Each row of a before or after table is a point. One or more steps were done to the points. Then noise was added and the rows were shuffled. The steps act on how far a point lies along the listed directions, d1 being the first. Write out the steps. A step turns or swaps two directions, mirrors them in a line or flattens them onto one, adds a multiple of one to another, or multiplies one. Angles are multiples of 10 degrees, from the lower direction toward the higher: turns from -170 to 170, lines from 10 to 170 but not 90. Use the fewest steps. Two steps may share a direction if one is a turn and the other turns, adds or multiplies; they go together, in the order done. Otherwise the lowest direction goes first.

Directions:
(1): -0.54 -0.02 -0.18
(2): -0.09 -0.46 +0.33
Before:
-0.10 +0.37 -0.39
-0.32 +0.40 -0.40
-0.34 -0.44 +0.44
+0.08 +0.14 -0.02
-0.08 -0.69 +0.50
-0.25 -0.25 +0.32
+0.02 +0.30 -0.18
-0.21 +0.18 -0.42
+0.59 +0.19 +0.22
+0.45 +0.48 -0.08
+0.00 +0.16 -0.12
After:
-0.06 +0.17 -0.13
-0.46 +0.38 -0.45
-0.31 +0.19 -0.46
+0.54 +0.21 +0.21
-0.08 +0.29 -0.21
-0.14 -0.44 +0.51
-0.14 -0.23 +0.36
-0.25 +0.38 -0.44
+0.17 -0.68 +0.57
+0.30 +0.47 -0.14
+0.03 +0.15 -0.03
Steps: add -0.3 times d2 to d1

Directions:
(1): -0.07 -0.44 +0.42 +0.13 +0.31 -0.41
(2): -0.30 -0.56 -0.40 -0.05 +0.08 +0.28
Before, 11 rows:
+0.40 +0.63 +0.22 -0.08 -0.17 -0.19
+0.09 -0.08 +0.44 +0.04 +0.25 -0.47
+0.14 -0.03 +0.37 +0.18 +0.02 -0.48
+0.16 +0.15 +0.59 +0.07 +0.30 -0.50
-0.26 -0.50 -0.22 +0.01 +0.09 +0.10
+0.17 -0.31 +0.48 +0.16 +0.22 -0.48
+0.26 +0.63 +0.11 -0.06 -0.25 -0.09
+0.24 +0.17 +0.18 +0.12 -0.05 -0.24
+0.01 -0.25 +0.03 -0.01 +0.09 -0.19
-0.12 -0.16 +0.02 -0.03 +0.11 -0.05
-0.03 -0.23 +0.39 +0.11 +0.11 -0.43
After:
+0.16 -0.51 +0.76 +0.24 +0.39 -0.73
-0.33 -0.68 -0.26 +0.01 +0.14 +0.11
+0.49 +0.87 +0.26 -0.09 -0.24 -0.20
+0.19 +0.09 +0.86 +0.14 +0.42 -0.74
+0.35 +0.88 +0.09 -0.08 -0.35 -0.06
-0.02 -0.38 +0.10 +0.01 +0.15 -0.25
-0.16 -0.25 +0.06 -0.02 +0.15 -0.09
+0.28 +0.23 +0.27 +0.13 -0.04 -0.32
+0.10 -0.19 +0.68 +0.10 +0.37 -0.69
+0.17 -0.09 +0.57 +0.23 +0.12 -0.66
-0.04 -0.40 +0.61 +0.18 +0.25 -0.62
Steps: multiply d1 by 1.6; multiply d2 by 1.3

Directions:
(1): +0.23 -0.04 +0.34 +0.23 +0.08 -0.36 -0.07 -0.86 +0.30 +0.01 +0.02
(2): -0.20 +0.19 +0.12 +0.01 +0.33 -0.13 +0.74 +0.17 +0.42 -0.43 +0.23
(3): -0.21 +0.00 +0.08 +0.79 +0.13 +0.19 +0.05 +0.22 +0.29 +0.54 -0.19
Before:
+0.21 +0.09 -0.12 -0.33 -0.12 -0.03 -0.03 +0.03 -0.20 -0.24 +0.18
+0.18 -0.16 +0.01 -0.28 -0.04 -0.08 -0.04 -0.28 -0.07 -0.34 -0.02
-0.04 +0.04 -0.37 -0.26 -0.20 +0.28 -0.05 +0.63 -0.20 +0.05 -0.06
-0.23 +0.19 -0.18 +0.17 +0.10 +0.29 +0.53 +0.61 +0.09 +0.00 -0.04
+0.07 -0.16 -0.09 +0.01 -0.03 +0.09 -0.10 -0.13 +0.01 +0.28 -0.06
+0.29 +0.17 +0.09 -0.51 -0.08 -0.36 -0.02 -0.43 -0.06 -0.40 +0.18
-0.05 -0.18 -0.14 +0.11 -0.08 +0.07 -0.32 +0.15 -0.24 +0.34 -0.07
-0.19 -0.03 -0.09 -0.01 +0.15 +0.16 +0.12 +0.70 +0.18 -0.01 +0.05
-0.16 +0.14 -0.15 -0.06 +0.13 +0.26 +0.32 +0.50 +0.02 -0.07 +0.07
After (9 x 11):
+0.27 -0.13 -0.14 -1.05 -0.12 -0.16 +0.07 -0.23 -0.32 -0.92 +0.20
+0.41 +0.23 -0.22 -1.83 -0.26 -0.45 +0.11 -0.19 -0.60 -1.32 +0.48
+0.03 -0.23 +0.02 +0.48 -0.05 +0.15 -0.57 +0.16 +0.09 +0.64 -0.24
+0.12 -0.08 -0.11 +0.20 -0.11 +0.27 -0.42 -0.05 -0.19 +0.50 -0.19
+0.44 +0.05 -0.14 -1.00 -0.25 -0.27 -0.16 -0.40 -0.41 -0.72 +0.35
+0.35 -0.09 +0.00 -0.05 -0.27 -0.18 -0.43 -0.57 -0.03 +0.18 -0.08
-0.03 -0.08 -0.12 +0.85 -0.18 +0.40 -0.38 +0.15 -0.06 +0.93 -0.44
-0.08 -0.10 +0.19 +0.58 +0.19 -0.18 +0.05 -0.28 +0.30 +0.32 -0.01
-0.07 -0.07 +0.00 +0.21 +0.15 +0.00 +0.23 -0.12 +0.31 +0.21 +0.01
Steps: turn d1 and d2 by 120 degrees; multiply d3 by 3

Directions:
(1): -0.10 -0.01 -0.17 -0.48 +0.67 -0.01 -0.02 +0.62 -0.17 -0.02 -0.46 -0.11 -0.07 -0.41
(2): -0.54 -0.42 -0.60 +0.38 +0.05 -0.02 -0.29 -0.21 -0.25 +0.17 +0.27 -0.03 -0.26 -0.46
(3): -0.28 +0.00 -0.02 -0.48 -0.45 +0.02 +0.61 +0.08 -0.56 +0.30 +0.11 -0.18 -0.37 +0.20
Before, 11 rows:
+0.00 -0.12 +0.36 +0.17 -0.12 -0.10 +0.03 -0.17 +0.12 +0.12 +0.07 +0.10 -0.03 +0.30
-0.01 -0.07 -0.04 +0.20 +0.32 -0.15 -0.35 -0.24 +0.21 -0.30 +0.30 +0.20 +0.30 -0.12
-0.01 +0.10 +0.25 -0.56 +0.30 -0.19 +0.50 +0.34 -0.18 +0.08 -0.44 -0.13 -0.05 +0.31
+0.12 +0.40 +0.49 -0.42 -0.29 +0.13 +0.76 +0.01 -0.08 +0.09 +0.09 -0.01 -0.12 +0.42
-0.54 -0.31 -0.13 -0.08 -1.11 +0.02 +0.48 -0.50 -0.52 +0.35 +0.81 -0.14 -0.60 +0.41
-0.03 -0.37 -0.20 +0.60 -0.01 -0.04 -0.44 -0.19 +0.37 -0.30 +0.01 +0.28 -0.03 +0.00
+0.07 +0.05 +0.48 -0.83 +0.26 +0.07 +0.32 +0.74 -0.47 -0.03 -0.41 -0.16 -0.07 +0.13
+0.13 -0.22 +0.14 +0.64 -0.19 +0.12 -0.34 -0.50 +0.36 -0.04 +0.22 -0.02 -0.06 -0.07
-0.50 +0.02 +0.07 -0.34 -0.89 -0.13 +0.93 -0.37 -0.93 +0.58 +0.29 -0.33 -0.58 +0.33
+0.09 -0.24 +0.09 +0.59 +0.02 +0.06 -0.25 -0.50 +0.15 -0.35 +0.33 +0.23 +0.33 +0.07
+0.33 +0.29 +0.46 -0.94 +0.03 -0.17 +0.52 +0.46 -0.19 +0.20 -0.40 -0.19 -0.40 +0.01
After, 11 rows:
-0.23 -0.18 +0.04 +0.31 -0.40 -0.21 +0.24 -0.55 -0.10 +0.19 +0.28 +0.00 -0.10 +0.46
+0.13 -0.15 -0.02 -0.03 +0.37 -0.03 -0.21 +0.38 +0.26 -0.36 -0.45 +0.20 +0.00 -0.03
-0.41 +0.06 -0.02 -0.60 -0.08 -0.16 +0.66 +0.18 -0.80 +0.41 -0.24 -0.34 -0.46 -0.08
-0.05 -0.22 -0.08 -0.04 +0.71 +0.05 -0.17 +0.23 -0.13 -0.32 -0.17 +0.10 +0.20 -0.33
-0.54 -0.15 -0.30 +0.18 -0.14 +0.09 +0.24 -0.27 -0.32 +0.25 +0.42 -0.01 -0.39 -0.25
+0.07 -0.16 +0.04 -0.07 +0.55 +0.12 -0.23 +0.30 +0.11 -0.04 -0.35 -0.16 -0.16 -0.48
-0.35 -0.12 -0.16 -0.99 +0.31 +0.00 +0.38 +0.76 -0.50 +0.13 -0.24 -0.26 -0.49 -0.23
+0.07 +0.03 +0.05 -0.10 +0.43 -0.16 -0.20 +0.00 +0.14 -0.30 +0.11 +0.15 +0.28 -0.08
-0.28 -0.31 +0.02 +0.06 +0.28 -0.13 -0.09 +0.10 -0.08 +0.19 -0.08 +0.02 -0.17 -0.12
-0.05 -0.13 +0.11 +0.24 -0.81 -0.21 +0.13 -0.68 -0.09 +0.35 +0.53 -0.04 -0.50 +0.10
-0.11 -0.25 +0.32 +0.37 -0.79 +0.07 +0.02 -0.52 -0.29 +0.08 +0.59 +0.02 -0.10 +0.48
Steps: turn d1 and d2 by -150 degrees; multiply d3 by 0.7
